Each wall is flat, endless, passes through zero and stands at right angles to its row. A trip goes straight from one point to another. Which walls does it cross, in order?

Walls:
(1): [-26   9]
(2): [39 42]
(3): [-16  24]
(4): [ 33 -15]
Trips:
[-29 -16] to [-10  13] -> 2
[-20   5] to [-47   8] -> none
[-14  -7] to [-13  23] -> 2
[ 44 -29] to [58 -5] -> none

Walls:
(1): [  8  -1  48  -5 -13  32  44  -3]
(2): [ 10  10   0  22 -35   1  -3  17]
(3): [-8  2 15 10  7  5  2  9]
(4): [-44  18 -16  -6  22  27   5  26]
(5): [ 24  16 -33  -5  33  -1  12  -7]
(6): [ 21  20 -24  -9   2 -12  12  -3]
(7): [-22 -13   1   6   3 -20   5   2]
Trips:
[34  2 21 12 60 10 17 18] to [  9   8   5 -26  10 -33 -21 -21] -> 4, 1, 3, 7
[  9  -7 -24 -26 -22  -7   8  10] to [-29  -8 -11   3  17 -24  13   5] -> 7, 4, 2, 3, 6
[ 29  31   9  32  -7  -5 -17 -10] to [-25   4 -17  44  15  -6 -18 -29] -> 7, 6, 4, 2
[-25 -38  -1  17 -10   1  14 -40] to [-28 -23 -45  16   1   5 -10   2] -> 1, 4, 5
[  4  -2  10  22 -13  -1  15  31] to [  9   5   0  -1 -36 -25  11  12] -> 4, 6, 3

Walls:
(1): [-10 -24   1  29 -22   9   7 -17 -25 -17 -26 -37  14 -21]
(2): [-21 -25  27 -17   2  25 -15  22 -16  -4 -11 -18  -2  -5]
(3): [ 19  23  26 -22  14  25  -3  -3 -53   2  10 -23  32  19]
(4): [  7  -2   0 -10  19 -10   7  -5  23   0  -3 -17 -16 -55]
(5): [  8 -25  13 -28  -1  -6  -1 -16  -8  51  27  -2  10 -41]
(6): [ 39  18 -17   9   8  -1  -3  32 -39 -39  -4   8  17  44]
(7): [ -2  20  20   2   1  10  22 -21  -2 -21 -48  -9   5 -13]
Trips:
[ -4  26  -3 -38 -28  23  10  35 -33  -3  -9  17  -9   6] to [-42  43  -9  15   4  29 -25   9  20  -1 -18  30 -39 -13] -> 3, 6, 4
[ 29  19 -11 -12  15   5  -7  31  47   7   1   4  26  12] to [-36  22  21  37  -7  10  -2  21 -29  -5   8 -22 -12 -25] -> 3, 2, 7, 1, 6
[-16   0  20  -2 -31 -36 -20 -30 -29  28   2  18 -16  -2] to [  5  16 -15   6   5  13   9  30 -11 -11  13  -9   8   2] -> 3, 6, 1, 5, 2
[-17 -35  -7  13 -12 -15   4  14  10 -26 -10  20 -30 -11] to [  0 -17 -24  -5  35  42 -25  -7   1 -46  13   1  -9 -26] -> 6
[  0  14 -38   3  -2  16  15   3 -28   0 -13 -14 -11 -26] to [ 25 -20  -5  13 -18 -31  45 -25   6 -17 -26  -2 -19   7] -> 3
[-48  11  -9  -7 -13 -47 -15  60  16   6 -15   7   7   9] to [  6  49   7   4  36 -38 -19  17 -33 -17  10  30  27  27] -> 2, 3

Walls:
(1): [  7  -5   5  21  22  -4  -1 -14   3 -17  -6   0  -1 -11   9  34 -19   3
  29   1  12 -17  18   4  -5 -18 -13 -12 -23 -19  11 -17  -3  22   0   4
  11  -4  14   5   9  -5  20   7  16   7  -8  20]
(2): [-15  -7 -17  16  -8  -9  21  25  12 -23 -11  -2  -9  -4 -24 -12  22 -10
  -5   6   8   3   7  -4   2   2 -11   4  -1  16  10  -6  -6 -17 -22  -7
   2   0   8  18 -18   2 -14  -8  15  -6   9 -31]
(3): [ 32   9   0   0  33 -15   9   9 -18  -3   9 -13  17  -5   1 -10   5 -15
   9   2 -12  -4 -34   9   5  21  -3  11  -6   4 -17 -14 -14   6 -12 -24
  -2  16   4  11  10  -3   1  12   2   8  11   5]
(4): [-25 -16  15  10 -14 -16   8 -29 -18 -22   4  -8 -21 -31   6  11  -7  -5
  -4   9   4  31 -16  -3 -12 -25 -20  -6 -16  -7   5 -12   0   9   0  -1
  17  -8 -23 -10  -8   3   5  -7  20  24  16  10]
(5): [  4 -19  -3   7   6  19 -33  -2  -1  -1   8  11  16 -11 -11  17 -17   3
  -9  -6  11   7   6   2 -16  10 -16   4   6  -6  -1 -11  15  12 -33  -3
   0   1  -1   3   6  -3  -7   5 -12   6  11   8]
(6): [-16  -6 -11  19  -8  32  16   3  -7  14   1  34   9  15  22 -14   4   9
  -6 -28  10  -6  17 -13  -4   7 -14 -11  -9 -33  -2  -7  18  -6 -15  -3
  -2 -16 -24  24 -20  14  12   7  11 -27  34  -5]
(7): [-11 -12  -4   8   4  11  10  -3  11   4  21  20 -11 -11  18   3 -22 -12
 -15  11   7   0  20   9  18 -13  -5 -11  -1   0   7   5 -18   9  -7  -5
  18  13  -1  23  15 -11   5 -13  10 -11   2   3]
(8): [ 33  -3  27 -14  17  11   4  15 -17  -2  -3   6 -24  25  -7 -18   5 -11
  10   4 -16 -19   5   2 -24   0   7  17  -6 -19   0  12  25  -7  16 -18
  10  13   4 -12  -6  20 -17 -22 -11  -6  12  -1]
(9): [-32   7   7 -40  -8  -5  -2 -11   2   4   3   7 -18  14 -10   7   7  12
 -28  -7 -11 -16  11 -10  14 -18 -13  -7  -4  21  -3  19   4  -7  19   4
  -7   8 -11  10   9   8   9  -4  11  19  -9  12]
(10): [  3  -8  24  -1 -10  12  20  -2  23  20   5 -28  13   2 -16  16 -19 -23
   0   2  35   0  -2 -20 -10  -4 -20   0  11   2 -35 -16 -17  16  28  24
  18   7  -9  34 -10  -2  23 -26   4 -16  -8   6]
(11): [ -4  -1   4 -22   1  -5   2   6  10 -10  18   9  13   0 -19 -17 -13 -10
   9  19 -13 -24 -10  -9  12 -11  -7  -5  -9 -28  10 -17  20   2  30  17
 -14  22   1   6   9 -11 -26   9 -23  18  -1 -16]
(12): [-28  13  -3 -11 -17 -14   7  -8   5   1  10  18   1   6 -26 -20 -14  11
 -30 -20  28  -1  -5  10  -4   0  -7   2 -21 -21 -10  12  -8 -19  -8  -4
   6 -11  10   9 -14   4   7   1   5  41 -11  -2]
Trips:
[-10 -33  25  12   3   7 -26  -3  -7   2  -3  -3 -21 -15  -6   0  -2   4
  19   2  -2  21 -14 -17  -6 -14 -14  -8 -10 -26   8  14  -1  11  19 -20
  -8   0  11  -5   7   8  14 -29  -7 -25   1  10] to [ 10 -14 -22  -2 -33   5  -4   6 -14  -2   2  27  -6 -17  -1 -11 -16 -20
   6  18  -4  -4  -6   0  21  22   0  12  10   3  13 -36  -9   0 -24  -8
  -8  -3  -1   2 -25  13  -8  19   7  27  19 -13] -> 11, 10, 2, 3, 1, 8, 12
[-14   3   8  -6  -7 -12  -3   5 -10  13 -10  11  15 -18  29  -2  -1   6
 -10   1  18  28 -10  34   2  -6 -19   7  20   2  -1  -3  -2  13 -17 -16
  20 -12  -6  15  13  -8   7  -2  10  -9  15  20] to [ 18  -4  -3   0 -11   1 -21 -19   0 -13  -4  -5  17  -7 -18   2 -23 -10
  -2  23 -11 -19  -1 -11  19 -19 -11   7   5   2 -11 -16   8   7  -2  -5
  -7   5  22 -15  11   4   4  -2  -6   0 -34  14] -> 6, 12, 11, 9, 4, 7

Walls:
(1): [-17  12  18   8 -27 -28  13 -16   3  20   5  -6  11 -17  14  -9   4  32
 -30 -14   1  30  -5  39  24 -15  -5  36   4  26  33   2  20   5  13  15
   9  26  -3  28 -11  15  15  -4  -3  10  14 -13]
(2): [  0  -1  35  -1 -28 -11   7  -4  28 -31  34 -19  11  -8 -12 -10 -22   7
  28   9 -13   2 -10 -18  13 -32  12  -4  34   8 -12  16   2   3  -1  17
  20  -1 -31  -3  -8  -3   0  -7  18 -17 -29  10]
(3): [-26  -2  -2 -13  -1  38  11  16 -14 -12  21 -30   2 -11  15   5  16 -10
  19 -51 -21 -22  16  10 -18   3 -20  16  11  12  19  12   2  18 -11 -18
   4  26  -1  20 -11   8   5 -22 -14 -15 -10   0]
(4): [  8  -9  28 -19  21  -2 -10  18 -17   4  25  -9 -31  12   2  -4 -18 -35
  -8 -13 -11  13  -6   6  -2  -2 -30  33 -15  -5 -12   7  -9  14 -11 -35
  -6  -2  27  -1 -12   0 -26  18   0   1 -30  18]
(5): [  9   0   4  -3  -8  -8  19   9 -30 -23 -11 -14   0   5 -15  15 -35 -32
 -26   7   5 -12  -2  -3  13  19  10 -21  13  10   1   3 -27   2   6 -17
 -13  19  36 -30  22  31 -10 -23   0  22  22 -32]
(6): [ 22 -20   7  36 -29 -17 -21 -31   4   3  15 -20   4 -24   6  36 -26  18
  30 -23  16 -21   4  20  19   9  21 -20   9   5  19  -4 -42  -6  10   6
 -11  -5  29   4   5   7  27   3   0 -13 -19  23]
(7): [-30   2  -7   4  23  -7   0  12  26  -2   7  -5  -3   4  10  23 -41  23
 -30  32  -7  -1  15  19  11 -10  -7  -8  22   2  -5   1  26  -3   3   7
   5 -13 -21 -60  -2 -19   0 -41  21  33  -3  25]
(8): [-23  -9   0 -22 -17  33  21  -7  11   2   7  14  14 -14 -25 -13 -16  35
  13  21   1 -23 -30   8  13  20  -1  23  13 -34   1  17  14 -12 -17 -31
  15   0 -19  -6 -32  15 -18  -7  -9 -22  32   2]
(9): [ 29  16 -30 -31 -13   0  37 -15  -2   5 -13 -17  -1 -10 -18   1  17  17
  10 -26  -2  17  26  -7   6  22   5  11 -17   7  -1 -13 -32 -28  -1 -50
 -33  -3  26  20 -16  28 -26  12   8  18  15  -4]
(10): [ -7 -17   7 -29  20 -35  25  13   4   8 -43   1 -19 -26  17   8   4   9
 -20 -36  -4   9 -28  -9 -10 -14  18  26  16  11  -1  -6 -26 -33 -16  -6
  -7   2 -14  17  -3 -13 -47 -14 -16  25  -7  38]
(11): [ -3 -16  15   5   4  11   0  13  28 -16   0  10  -4   0   1   0 -13   6
  31   4 -19  13  15 -38 -12  24   9  18 -17   5  18   2  18 -21  20 -25
  -3  30  38  33   3  -3   1  51  -8 -55   3  28]
Trips:
[ -8  -7  10 -33 -23 -16 -12 -40   5  21  25 -39   6  48   6 -16 -14   5
 -23   8  -1  26  15   8  22 -40   7 -23  11 -32  21  -2  -2  11  -2   6
 -36  18  49 -18   7  29 -18 -15  -5  16   9  -3] to [ -1   8  -1  29   4 -10   5  -6  -1  28   8   8  -9   1  29 -27  -4 -15
  -7   5  10 -18  21  31  28 -11   9  34   3  14 -16  -1  24   1 -27  14
  16  27   3  12  11  21 -13  13  33  57  -2  -5] -> 2, 6, 9, 10
[  2 -14 -21  26 -28 -27 -19  -3 -23  17 -23  45   4   9  -1 -36 -16  20
   3 -20  -2 -15 -27  23  -7  34   4  29  -5  -5 -13  26 -27  -1 -12 -21
  22   2  14 -19   3  -3   1   1  -6  13 -13  12] to [ -6   9   0 -40 -17 -18 -16  29   1  18  56  15 -16 -10   2 -15  16  43
  18   1   5 -35  -7   7  15  -7  -4 -19   3  24 -25  35  11  -6 -18  -5
  -8 -11  17  -3  -3  -6 -12  -3   9   0  -7  -2] -> 5, 2, 7, 3, 1, 10
[  2  33  -3  -7  10  35  13  -8  -3 -21  10  16  -1  19   4   9  16 -22
   6   7 -24  15  -1   4  10  -8  -5   2  -7  19  33 -14  -1  26  30   7
  -5   0  15  -4   4  10 -23  11   9 -13  15  -7] to [ -9  16 -13 -28  15  20  29   8  13  30  31 -26  27 -12 -11  13   4  21
 -26 -54   2  29 -42 -32  14  29 -15   3  -7   6 -45 -30 -20  28 -18  11
 -27   1   9  -3  -1  -8  33 -33   0  18  -6 -15] -> 11, 10, 7
